Each row is a point. A path goes straight from each point to the next, and from the last back to the first. The post is the endless flat space through its rows: a point in 2 columns, a line in 3, a plane in 4, and so on, so that a path can go around it. Count how often the path circles the post. Going back the other way cancels.

Post (1 x 2)
[[-0.06  0.01]]
Path (22 x 2)
[[-1.43  2.57]
 [-1.56  0.46]
 [-0.31 -0.95]
 [ 1.26 -0.72]
 [ 2.52 -0.99]
 [-0.39 -3.20]
 [-2.60 -0.70]
 [-0.86  0.99]
 [ 1.13  1.63]
 [ 0.90 -0.75]
 [-0.30 -2.74]
 [-1.18  0.49]
 [ 0.33  2.64]
 [ 1.01  0.63]
 [ 1.02 -1.64]
 [ 2.52  1.22]
 [ 0.22  3.27]
 [-1.03  2.73]
 [ 1.56  2.73]
 [ 2.05 -0.83]
 [ 0.79 -0.55]
 [ 0.98  1.13]]
Times around: 1

Post (5 x 6)
[[-1.41  1.03 -0.86 -2.46  0.89 -0.91]
 [-0.71  0.54  0.97 -0.24 -3.10 -0.67]
 [-1.25  0.14  1.84 -1.13  0.49 -0.07]
 [ 1.99  0.01  0.35 -1.44  2.32  2.21]
 [ 0.91 -1.02  2.68  1.31 -0.90 -2.91]]
Path (22 x 6)
[[ 2.00  1.74  2.06 -0.81 -0.30 -0.81]
 [-2.07  0.83  0.90 -5.25  1.11  0.59]
 [-0.16 -2.38  1.42 -2.40  0.82 -1.42]
 [ 0.08 -1.96  3.45 -1.16 -0.98  1.15]
 [-0.48 -0.06 -3.30 -0.84 -2.85 -1.96]
 [ 0.24  0.92 -2.64  0.02  0.93  0.83]
 [-1.94  0.38  3.73 -0.49  1.53  1.12]
 [ 0.39  1.13  1.08 -1.97  0.84  1.13]
 [ 0.46  0.00  1.23 -2.06  0.59 -0.37]
 [ 1.07 -1.38  1.58 -0.58  1.21 -0.84]
 [ 1.10  0.63 -4.18 -2.21 -0.53  0.75]
 [ 0.46 -1.72  1.19 -1.50  2.59  1.20]
 [-0.80 -0.51  0.92 -1.09  1.57 -0.32]
 [ 0.16  1.30 -1.01  0.82 -0.87 -1.06]
 [-2.35  0.47  3.07 -0.13  0.71 -2.67]
 [-0.03  0.84  1.84 -1.18  0.45 -0.80]
 [-0.85 -0.30  2.16 -2.47 -0.71 -1.24]
 [ 0.44 -0.51  1.46 -1.19  1.68 -2.57]
 [ 2.28 -2.88  1.86 -1.71  0.83 -1.82]
 [ 0.80 -1.07 -1.50 -1.62  1.81 -0.79]
 [-2.75  1.45 -0.96 -0.71 -0.32  1.54]
 [ 0.44  1.11  1.36  1.56  2.77 -1.53]]
Times around: 3

Post (10 x 11)
[[-2.39  0.22  2.01 -0.19 -1.52 -0.93 -0.81 -0.56  1.34 -1.95 -0.40]
 [ 0.87 -1.29 -0.22 -1.40 -0.27  1.90  1.69  0.09  1.94  0.77  0.05]
 [-0.69 -0.70  1.65  1.01 -1.22 -0.95  0.36  1.06 -0.50 -1.96  0.44]
 [-0.63  2.53 -2.88 -2.51  1.46  0.07 -1.00  2.04  0.97  1.61  0.40]
 [-2.26 -1.22  1.04  1.72  0.23  0.03  0.23 -0.43  1.37 -2.53 -1.71]
 [-2.49 -1.83  2.32  0.31  0.23 -1.01 -0.78  1.36  1.05 -0.73 -0.22]
 [-1.03  2.11  2.50 -0.84  0.60  2.35 -0.31 -0.05 -0.07 -1.39 -3.27]
 [-2.49  3.02 -2.28 -2.33  2.04 -1.34  0.05 -0.38 -1.70  2.51 -1.33]
 [-0.62 -1.78 -2.77 -2.41  1.22  0.83 -1.16 -0.06 -0.73  1.61  2.95]
 [-0.60 -1.24 -2.93 -1.51 -0.06  0.34 -1.85 -0.44 -0.45  2.00 -0.76]]
Path (21 x 11)
[[ 0.80 -1.22 -1.32 -0.54 -0.03 -1.17 -1.63  1.68  2.41 -1.02  1.03]
 [-0.45 -4.90 -3.28  0.52  0.57 -0.02 -1.72  1.42  2.18 -0.43 -0.43]
 [-1.40  0.18  2.15  0.25 -0.73  0.63  0.56  0.30 -2.83 -1.52 -3.14]
 [-1.51  1.24 -1.43  0.78 -0.12 -0.06  3.20  1.62  0.67  1.59 -0.28]
 [-0.86 -0.76 -2.45  0.91  0.46  1.92 -1.70 -1.18 -0.44 -1.48 -0.33]
 [-1.43  1.96  1.78 -0.20 -0.52 -3.43  1.00 -1.42  0.02  0.67 -0.32]
 [-0.18 -0.56  0.00 -3.44  0.35 -1.60  1.25 -2.78 -3.42  1.22  1.03]
 [ 0.02  0.48  0.19 -3.36 -0.52  0.34 -1.47  1.79 -0.05 -0.36 -1.69]
 [-0.84 -0.96  0.03 -2.18  0.49  2.31  1.14  2.02  1.43  0.98 -0.37]
 [ 0.26  2.60 -0.94 -0.98 -1.34  0.19  1.15  2.57  1.71  0.06  1.45]
 [-2.00 -0.61  0.40  0.17 -1.11 -0.99 -1.17 -0.02  1.85 -1.51  2.40]
 [-2.11  3.10 -2.53 -1.65  2.45 -1.82  0.02  0.42  0.28  3.13 -2.62]
 [-1.56 -0.78  2.63 -0.94  2.08  2.48 -1.27 -1.71 -1.02 -4.16 -1.77]
 [-0.85 -0.70 -0.14 -2.70  0.20 -0.28  0.77  0.99 -1.99  1.42  0.62]
 [-3.72  1.98  3.37 -2.62  1.09  1.77  0.57  0.41  0.30 -1.28 -0.20]
 [-1.20 -1.08 -1.02 -0.82  0.71 -1.04  1.83  1.21  1.76  0.08  0.98]
 [-1.65  1.62 -3.95 -1.97  3.45 -3.06  0.33  1.73  1.87  1.58 -0.35]
 [-0.39 -2.14 -1.14  0.44  1.86  1.58 -0.23 -0.69 -0.12 -1.33  0.97]
 [ 0.10  1.73  2.30  0.35 -0.83  3.00 -2.05 -1.21  1.90 -1.05 -2.11]
 [-0.78 -0.51 -1.26 -1.12  1.93  1.90  1.02  0.89  1.45  1.70  1.76]
 [-1.29  0.54  1.31  0.46  0.39 -1.37 -1.20  1.59  0.48  0.63 -0.21]]
Times around: 2
